Each row is a point. A path goes straight from each point to the next, and from the last back to the first. The post is the endless flat space through its rows: a point in 2 columns, a line in 3, a plane in 4, and so on, so that a path can go around it. How many times does the path go around the post? Going back the other way cancels.
In the rows, zero is written as 128.

Post:
[[146 125  97]
 [142 159 168]]
Path (20 x 3):
[[159 106 160]
 [131 138 147]
 [128 158 157]
 [143 199 137]
 [161 142 115]
 [165 128 135]
 [129 114 162]
 [131 121  87]
 [132 158  93]
 [125 153  82]
 [121 170 144]
 [151 162 130]
 [198 153 135]
 [152 125 128]
 [149 132 152]
 [197 154 165]
 [190 177 152]
 [156 145 157]
 [162  93 120]
 [183 131 133]]
Times around: 2

Post, 5 rows:
[[139 118 147 113 163 105]
 [133 132 124 127 121  68]
 [145 134 143 149 165 179]
 [102 210 179 120  72 133]
 [143 138 158  93 111 137]]
Path (18 x 6):
[[138 198 131 170 106 135]
 [151 161 137  80 127 100]
 [116 175 115 111 133 139]
 [161 180 105 116 122 106]
 [182 133 157 112 131  84]
 [140 110 166 128  96  93]
 [ 76 143 160 174 156 158]
 [126 116 150  89 162 110]
 [130 154 139 137 190 125]
 [146 180 165 104 113  87]
 [162 131 187 119 116 154]
 [128  86 172 110 120 125]
 [131 133 150  88 110 152]
 [127 175  90 139 127 182]
 [171 190 135 126 112 147]
 [171 153 177 144 137 116]
 [176 161 153 112 121 137]
 [133 172 142 114 124 152]]
Times around: 2

Post, 7 rows:
[[124 149 132 108 109 150 128 175]
 [120 103  87 173 149  99 133  77]
 [104  54 116  83  94  91  92  73]
 [121  90 141 162 143  88 106 102]
 [118 145 146  76 162 166 125 130]
 [128 132 111 136 135 148  93 139]
 [116 151  95  94 244 139 146 177]]
Path, 14 rows:
[[ 90 116 157 117 143 197  88 113]
 [121  97 106 147 125 159 138 146]
 [144  89 151 181 131  84 128 135]
 [167 139 148 153 111  87 116 136]
 [116 132 109 109 142 117 137  77]
 [ 95 152 105 149 155 123 126 159]
 [ 97 154 180 180 152 152 143 142]
 [119 129 119 119 137 168 128 119]
 [ 83 109 153 170 102 116 122 110]
 [ 98 168 107 128 152 113  99 154]
 [127 116 157  91 203 102 118  98]
 [125  81  74 114  93  93 118 130]
 [138  72 117 120  94 115 173 117]
 [105  99 147 122 163 117 162 105]]
Times around: 0

Post, 8 rows:
[[122 133 117 164 123 138 157  79 116]
 [167 155 122 137 118 145 129 112 126]
 [128 144  86 111  62 133 129 145 114]
 [118 131 147 181  98 168 151 108 147]
 [130 125 147 115 119 139 136 100 153]
 [ 97 122 126 174 127  90 117 132 108]
 [ 95 156 139  82 107 119 120 219  28]
 [142 119 129 136 107 132 175 142 120]]
Path (24 x 9):
[[ 48 130 133 152 166  83  71 144 123]
 [138 179 133 108 139 103 112 125 157]
 [ 67 126 138 144  76 124 114  99 162]
 [136 149 154 121  68 144 106 114 125]
 [ 95  90 104 130  79 134 108 108 134]
 [131 119 149  79 159 120  78 171 142]
 [106 130 138 129 159 137 145 140  52]
 [135  97 140 104 108 148 165 152 126]
 [119 116  82 178 116 138 190  91 109]
 [ 86 124 157 108 110 133 135 149 175]
 [ 95 145 163 131  68 156 123 129 165]
 [143 112 141 114 116 116 156  87 145]
 [118 120 105 176 101 148 104 109  62]
 [135 115 156 156 144 147 124 100  96]
 [115 113 132 178  73 117 133 117 117]
 [130 109  87 181  53 161 135 153  76]
 [ 87  86  93 187  86 128 148 139 165]
 [151 155 142 136 188 105 150 125 142]
 [120 168 173 171 139 148 150 114 101]
 [159 171 150 123 130 117  92  87  88]
 [ 80 151 151 150 133  82 146 115 100]
 [180 147 130 130  76 119 134 128 144]
 [113  93 170 100  57 124 118 184 115]
 [ 73 117 148 110  88 150  86 136 129]]
Times around: 3

Post:
[[ 74 131 148 139 122 111 140 163 169  95 102 118]
 [103  97  78 107 132 134 124  93 155 130 130  69]
 [ 89 161  87 193 156 138  75 222 125 104 189 138]
 [156 156 173  80 145 138 153 158 112 117 154 167]
 [118 129 122 108 152 131 131 154 114 164  95 119]
 [126 178 118 110 123 138 167 165 102 140 128  99]
 [100 183 192 123 118 132 120 147 112 140 114  90]
 [111 182 147 136 165 150 140 141  90 116 110 121]
 [ 83  56  81 140  65  87 134  78 130 104 115  99]
 [200 181 131 130 153 103 129 159 142 134 173 187]
 [167 137 135 137 148 171 139 143 146 154 153 147]]
Path (16 x 12):
[[ 96 129 154 110 149 167 114  95 154  76 128 127]
 [134 151  64 100 137 139  91 136 144 115 142  86]
 [ 96 124 117 104 101 156 160 160 134 114 147 122]
 [ 65 105 142 135 177 133  80 130 106  98 135 169]
 [140 155 136 122 151 150 122  93 129 121 110 134]
 [109 108  69  89 157 115 142 165 137  83 124 132]
 [147 186 142 121 184 138 147 167  67  93 156 107]
 [117 127 157 156 127 162 130 127 144 130 160 113]
 [123 183  66 127 166 109 158 159 126 152 111 127]
 [148 187 123 119 162 207 153 114 129  81 128 129]
 [113 108 146 120 124 159  95 134 138 128 132 151]
 [ 84 151 121 118 119 104 115 140 117 186  63 135]
 [109 145  83  96 119 118 108 133 105 102  93 120]
 [145 148 180  57 152 157 134 110 115 103 142  89]
 [156 145 171 112 157 141 147 131 193 156 151  91]
 [120 156 134 172 122 119 128 120 174 184 102  99]]
Times around: 2

Post:
[[ 97 116 136 121 156 151 139 122 146 106 117  94 159 123]
 [132 167  93 170  68 167 118  94 165 183 188 161 152 155]
 [148 153 109 133 127 115  42 118 141 145 110 114 139 128]
 [116  91 175  74 160 139 134 106 142 100 105  74 108 114]
 [133 130 130 159 118 139 126 137 146 133 116 145 120 147]
 [123 105 137  98 187  99 150  91  60 117 156 119 130 145]
 [124 104 125  95 136  93 148 152 127 151 139 110 119 125]
 [172 144  41 121 115 160  93  61  67 189  98 141 134 127]
 [128  74  87 101 176 164 122  85 110 115 151 131 121 135]
 [103  92 119 117 200 145 163  78 141 124 156 111 127 185]
 [130 136 146  71 166 174  86 125 142 140 129 150 148 163]
 [144 118 118 135 159 160 128 150  95 121 164  76 103 178]
 [157 116 165 100 185 125 161 140 126 154 143 110 122 108]]
Path, 19 rows:
[[116  48  87 104 124 172 100 106 103 109 208 134 132 163]
 [123 125 183  99 179  79 105 122 128 161 178  90 131 108]
 [ 93 148 129 135 173 137 197  99  78 142 163  95 143 113]
 [129  84 132  81 187 152 113 101 110  81 180 125  74 200]
 [185 119  71 176 140 118 133 119  92 145 123 142 124 126]
 [179 119 130  52 121 196 130 135 136 150 142 136 148 129]
 [172 155 119 129 152 135 100  99 140 115 152 126 111 188]
 [ 90 133 119 129 168 154 120 159 148 111  95 120 132 136]
 [ 90 129 133 114 134 144 109  91  76 115 147 114 140 149]
 [123 104 165 119 169 130 118 110 177 168 102  77 155 107]
 [183  92  90 118 115 127  98 147 138 142 132  70  86 146]
 [151 128 114 107 134 119 169  79  94 126 106 177 139 109]
 [127 116 140  94 162 130 138 136 140 139 121 140 126 111]
 [ 96 110 160  80 178  87 136  84  76 145 180 133 134 117]
 [138 110 135 110 170 113 125 142 120 170 122  78 131 134]
 [130  99 116  79 130 168 132  77 123 146 144  85 155 127]
 [137 124 103 119 150 106 130 153 177 105 116  85 147 129]
 [147 137 106  74 155 138 138 139 119 154 205 160 113 149]
 [168 127  92 138 137 137 110  78 121 125 107  73 143  95]]
Times around: 1

Post:
[[128 119 157 139 112 171 135 107 106 109 172 115 111 157  95 142 114 112]
 [142  97 184 109 161 129 105  82 121  84 170 137 105 168  85 148 116  94]
 [111 131 129 116 103 141 128 141  74  79  81 118 122 156 124 133 103 171]
 [121 150 143 126 118 139 117  77  79  72 117 112 104 148 128 137  44 151]
 [170  87  86 127 133 136 116 117 177 174 132 161 177 115 121  93 142 124]
 [122  66 105 137 151 117 145 131 155 174 141 140 143 104 117  90 132 112]
 [113  94  86 129 109 139 121 122 170 155 131 144 117 121 109 145 132 158]
 [ 90 176 152 136 110 144 108  97 109 114  92 136 102 123 108 112 110 139]
 [137 111  64 143 170 122 118 134 133 151 126 146 136 112  94 125 125 134]
 [125 154  96 166 134 135 109 172 146 133 123 126 122 112 145 143 139 137]
 [104 141 143 134 109 122 131  83  68  62 134 143 118 143 145 136 125 155]
 [144 117  84 167 142 109 163 112 163 138  95 129 125 121 115 120 141 135]
 [133 105  98 115 167 141 150 121 171 166 157 145 108 147 123  97 141 135]
 [120  89 153 109 161 126 140  79 140 168 173 129 163 134 111 170 127 118]
 [111 146  95 130 120 139 139 126 155 114 126 153 149 127 118 124 114 120]
 [158 129  67 122 114 130 135 135 140 125 116  96 116  94 103 106 131 131]
 [ 75 140 122 132 135 189 116 110 130  91  92 117 113 106 125 131 115 144]]
Path, 27 rows:
[[153 151 118  95 158 116 114  92 120  92 118 210 116 163 145 102 171 125]
 [117  69 110 129 149 136 117  89 118 168 170 119 115 137 130 132 118 122]
 [  7 160 109 167 167 133 151  70 114 126 116 135  86 117 149 140 118 170]
 [159 173 153 156 157 158 141 136  82 152 147  95  84 194 134 133 115 175]
 [ 87 169 131 151 113 136 132 135 161 143 107  95 116 114 128 114 102 125]
 [145 172  90 156 136 137 142 143 100 106 111 129  99 169 102  76  83 126]
 [104 140  92 141 187 106 123 119 124  99 159 169 157 157 138 149 126 156]
 [113 159  95 153 196 105 149 148  62  76 158 120 183  96 105 185  93 105]
 [129 135 132 112 136 159 169 138 143 144 155 158 148 142 113 134 112 101]
 [131 114  89 121 167  81  86  93 129 164 126 207 147 143 158  95  97 158]
 [146 158 128 163 106  82 112 140 164 165  74 142 164 135 141 133 181 120]
 [133 104 105 117 145 197 121  90 195 161 157 145  94 130  84  93 109  92]
 [136  95 139 129 134 176 153  95 110 129 119 156  89 195 160  88 131 165]
 [140 161  91 155 115 111 130  40 119 140 148 132 104 111 120  99  97 135]
 [153 176 116 130 146 154  89 151 161  90 130 109 100 157 110 134 113 127]
 [151  80 115 157 147 113  97  67 112 140  96 120 145 112  71  99 114 103]
 [ 98 118 101 151 134 151 151 117 113 133 161  88 149 107 143 159 100 175]
 [155  43 123 110 165 155 154 112 114 118 157 116 177 118 128 142  93 145]
 [121 124 130 120 113 143 139 138 123 122 145 189 183 146 135 101 190 135]
 [115  97 116 146 106 125 142  83 195 139  72 127 201  98 100 149 123 114]
 [ 80  49  57 119  85 144 149  80 139 125 182 150 118 122 143 140 128 206]
 [116 114 144 139 108 181 144 103  92  44  91 151 100 155  84  33 106 156]
 [118 116  82 148 224 159 109 160 141 146  77 106 112  85  75 142 127 120]
 [146  64 164 100 182 158 110 100  82 141 138  87 131 122 102 151  89  98]
 [135  72  94 116 143 150 157  78 150  99 146 140  92 122  93 145  96 142]
 [126 101  86 126 118 149 136  81 156 130 120 132 137 113  86 136 119 151]
 [ 83 122 151 102 161 140 161 168  81  87 120 149 156 134 158  85 145 124]]
Times around: 2

Post (17 x 18):
[[153 161 179 162  97 104 102 164 110 143 164 140 135 113 145 194 143 135]
 [158 109 112 161 130 114 124  93 186 125 121 134 206 143 156 148  96 107]
 [152 116 138 165 130 115 139 117 103 153 155 142 152  89 136 111 127 119]
 [203 163 164 154 108 153 137 177  67 112 110 138 114 118 106 192 131 133]
 [140 138 116 125 167 145 107 110 140 106 132 171 125  86 116 160 180 151]
 [125 151 140  93 131 114 155 130 103 125  80 104 119  90  95 117 100 137]
 [130 142 110  63 154 156 127 141 117 153 117 108 157  94 126 166 126 142]
 [132 116 155 104 133 137 160 104 116  97 102 115 122 101 135  91 115 112]
 [107  77 123  86 144 146 134  91 138 149 136 109 120 152 123  89 141 126]
 [141  93 104 131 145  90 101 135  52 132 144 120  59 130 137 125 160 126]
 [168  98 125 128 128 130 121 130 117 171 140  80 136 115 132 135 135 140]
 [155 140 156  97 154 142 164 107 136 148 140 132 140 118 133  82 163 102]
 [156 123  97 133 135 119  95 143 150 127 174 141 129 127 113 117 137 146]
 [147 144 137 163 127 114 107 205 124 136 109 162 109 106 141 165 136 152]
 [134 123 119 150 125 130 121 128 123 143 148 128  98 109 121 184 126 109]
 [136 156  94 141 113 104 170 177 167 135 121 143 179 151 202 130 111 168]
 [141 143 138 158 107 131 149 144 107 143 108  97 112 153 157  81  98 131]]
Path (30 x 18):
[[144  27 154 112 180 116 128 112 114 103 164 169 125 114 134 111 168 102]
 [128  97 173 142 148 156 109 185 101 146  97 117 102  61  83 122 152 161]
 [154 176 182  99 133 142 148 167  31 175 154 110 135 130 136 161 161 221]
 [208 121 203 196 118 123 126 105 135 105 128 133 100 156 147  65 150 145]
 [186 126 156  96  95 130 144 135  25 141 147  78 128 103 156 111 107 134]
 [113 144  93 182  88 156 149 122 173 120 164 159 174  62 125 138 112 123]
 [150 105 114 150 122 139 113 111 142 147 166 109 167 108  88 139 148 163]
 [158 159 147 115 137 142 187 152 105 173 127 105 179  92 106 113 147 135]
 [ 77 161 121 107 114 109 140 124 128  86  97  82 112  97  99 148  87 105]
 [139 169 142 114 115 119 123 149 113 127 155 130 155  79  98 218 127 172]
 [161 125 166  80 171 119 109 122 162 139  85 131 177 136 152 172 129 129]
 [115 126  97  51 131 146 135 161  99 156 120 126 128  99 103 138 105 181]
 [208 144 149 181  87 115 132 192  91 150 122 125 172 120 176  66 141 140]
 [198 158 128 141 101 145 134 195 117 133  90  73 109 118 108 112 132 114]
 [191 104 192 131 110 171 178 126 134 156 141  91 129 125 102  48 166 121]
 [170 132 172  77 170 119 174 121  96 112  98 114 181 101 134 127 142  67]
 [160 185 146 122 120 130 144 146  87 142 158  84 137 126 147 155 128 162]
 [156  82  67 142 166 163 150 144 162 166 171 138 177 104 138 135 106 177]
 [130 135 140 166 141 148 191 133 132  77  91 206 132 164 132 140 109 119]
 [146 142  98 135 132 134 121 174 106 162 158 132  96 109 144 108  91 175]
 [113 130  97 119 133  88 138 104 118 108 133 119 104 120 172  72 118 132]
 [182 106 112 131 116  79 109  79  72 122 193 118 154  98 112  90 154 115]
 [114 117 134  93 144 171 117 182  88 108  72 132 112  69 103 149 150 149]
 [180 143  82 134 156 134 164 158 143 132 151  86 126 136 164 157 133 133]
 [156 147 118 147 154 154  85 166 149 131 158 119 128 129 115 172 130 160]
 [123 124  58 136 151 161 143 147 104 153 147 108  77 190 185 156 125 194]
 [147 156 150  93 131 114 120 106  85 118 152 135 115 149 144 178 163 127]
 [173 160 178 124  91  93 104 150 119 144 149 106 115  79 129  87 152 150]
 [143 156 179 116 112 121 135 151 149 103  69 113 145  93 100 125 120 143]
 [176 156  99 138 121  94 137 163  96  99 131 121 112 154 152 161 174 170]]
Times around: 4
